Every row gives one point. Two turns around zero, p and q, are shown by what they do to some points. Write where each new point lands after one turn and then the other. Backwards means that the second turn is done in reverse. Each puzzle has new turns, and all numbers are rounded.
In the rows, zero is written as 128.

Turn p:
[101 152] -> [ 92 134]
[147 110] -> [154 123]
[118  88] -> [141  89]
[159 126] -> [155 143]
[115 165] -> [ 98 153]
Turn q:
[161 113] -> [160 111]
[130 112] -> [129 112]
[ 93 159] -> [ 95 161]
Where do these land?
q, then p: [123 134] -> [121 131]
p, then q backwards: [130 161] -> [111 156]
p, then q: [129  85] -> [150  91]
q, then p: [109 165] -> [ 93 151]
p, then q: [149  95] -> [162 109]

Turn p:
[161 120 146] -> [130 113 163]
[162 148 139] -> [140 140 165]
[134 158 108] -> [152 156 127]
[ 97 107 147] -> [ 93 114 110]
[ 86 106 101] -> [124 116  75]
Turn q:
[104 113 113] -> [106 112 111]
[132 184  87] -> [135 184  87]
[122 110 168] -> [118 110 167]
[151 111 152] -> [149 112 155]
[130 123 120] -> [131 123 120]
Where do these land?
p, then q backwards: [139  95 136] -> [124  93 136]
p, then q: [ 94 147 131] -> [111 153 104]
q, then p backwards: [112 139 141] -> [125 138 149]
p, then q: [95 92 99] -> [135 100  79]
p, then q: [154 167 125] -> [146 161 156]
q, then p: [175 128 135] -> [144 119 172]

Turn p:
[125 123  89 141] -> [106 136 115 160]
[115  82 132 143] -> [135  84 117 148]
[137 119  85 128] -> [117 145 103 160]
[159 155 127 153] -> [137 157 161 144]
[ 89 138 158  97] -> [114 109 122  74]
[118 130 183 137] -> [145  99 161  97]
[153 149 121  98] -> [140 167 116 113]
Turn q:
[164 130 117 130] -> [153 103 130 140]
[135  87 161 108] -> [112 105 156  88]
[107 158 161 126] -> [127 171 153 128]
[126 152  98 116] -> [152 141  99 134]
[116 118  89 110] -> [131 123  85 114]
[114  93 155 121] -> [ 97 120 146  99]
[134 158 115 184] -> [125 134 127 193]
Where do these land?
p, then q backwards: [135 148 147 104] -> [119 132 139  94]
p, then q: [124  92 142 146] -> [108  91 134 128]
q, then p: [117 143  95 195] -> [ 86 108 163 179]
p, then q: [153 140 120  98] -> [165 138 118 139]
p, then q backwards: [110 117 135  97] -> [122 107 107 105]

Turn p:
[ 73 140 133 129 152 111 143 126] -> [ 71 114 123 109 131 123 138 109]
[145 102 138 115  99 137 158  89] -> [155 118 102 158 117 154 164 123]
[147 161 175 135 139 128 150 125] -> [127 130 156 156 140  93 162 113]
[123 151 109  72 140 160 132 115] -> [112 161 135 132 169 173 143 136]
[114 145 121 106 116 131  98 163] -> [105 158 139 121 125 128 107 163]
[108 125 141 157 137 157  69 155] -> [109 118 166 141 114 125  63 137]
[131  77 130 134 134 107 112 133] -> [146 105 134 102  88 140 120 129]
[162 135  81 159 108 147 169 150] -> [169 111  88 127 176 103 118 155]
[150 116 124 145 127  73 121  96] -> [158 139 110 106  93 113 136  87]
Turn q:
[124  90 123 110 120 147 147 103] -> [103 110 116 119 147 126 119  88]
[122 122  81 173 113 109 118 157] -> [103 145 135 180  98 130 100 151]
[110 169 124 108 141 100 185 111] -> [131 188 106  99 113 107 154 104]
[132 160 116 148  81 143 139 140] -> [123 125 140 137  70 148 140 119]
[148 105 114 103 155 129 162 135] -> [118 133  96 147 159 113 153 108]
[125  71 120  85 165 138 115 164] -> [106 110  86 145 195 146 130 147]
[120 154 128 131 150 125  76 128] -> [171 134 134 126 133 144 103 160]
[147 144 176 167 109 156 122  77] -> [157  97 194 102 113 114 129  97]
[111 140 176 125 144 126 107 128] -> [146 128 152  91 148 135 135 154]
[142 125 122 130 102 107 109 137] -> [123 109 120 135 104 117 118 151]
Where do these land?
q, then p: [134 109 106 151 115 149  86 155] -> [135  89 144 145 113 124  83 143]
q, then p: [136 106 113 114 108 131 157 173] -> [100  91  87 122 145 129 117 133]
p, then q: [ 57 115 163 133 101 140 151 118] -> [ 60 149 150 133 123 155  90 115]
p, then q: [132 121 149 114 154  40 105 144] -> [118 115  84  57  85 112 150 124]
q, then p: [158 104 106 121 129 151 112 112] -> [157 106 125 119 113 143 105 102]
p, then q: [112 151 129 118 148  67 153 111] -> [121 164  90  89 115 110 125  94]
p, then q: [ 71 163 125 139 123 151  73 115] -> [148 144 163 102 120 170  69 149]
p, then q: [160 128 146 120 161 137 156 132] -> [125 128 137 122 158  98 164 116]
q, then p backwards: [155 127 115 146 144 141 139 114] -> [148 142 149 147 131 137 130 106]
p, then q backwards: [159 124 130 145 105 137 130 121] -> [156 144 110 129 144 125 112 124]
p, then q: [134 159 126 107 120 163 146 113] -> [144 164 156 151 142 134 139 119]
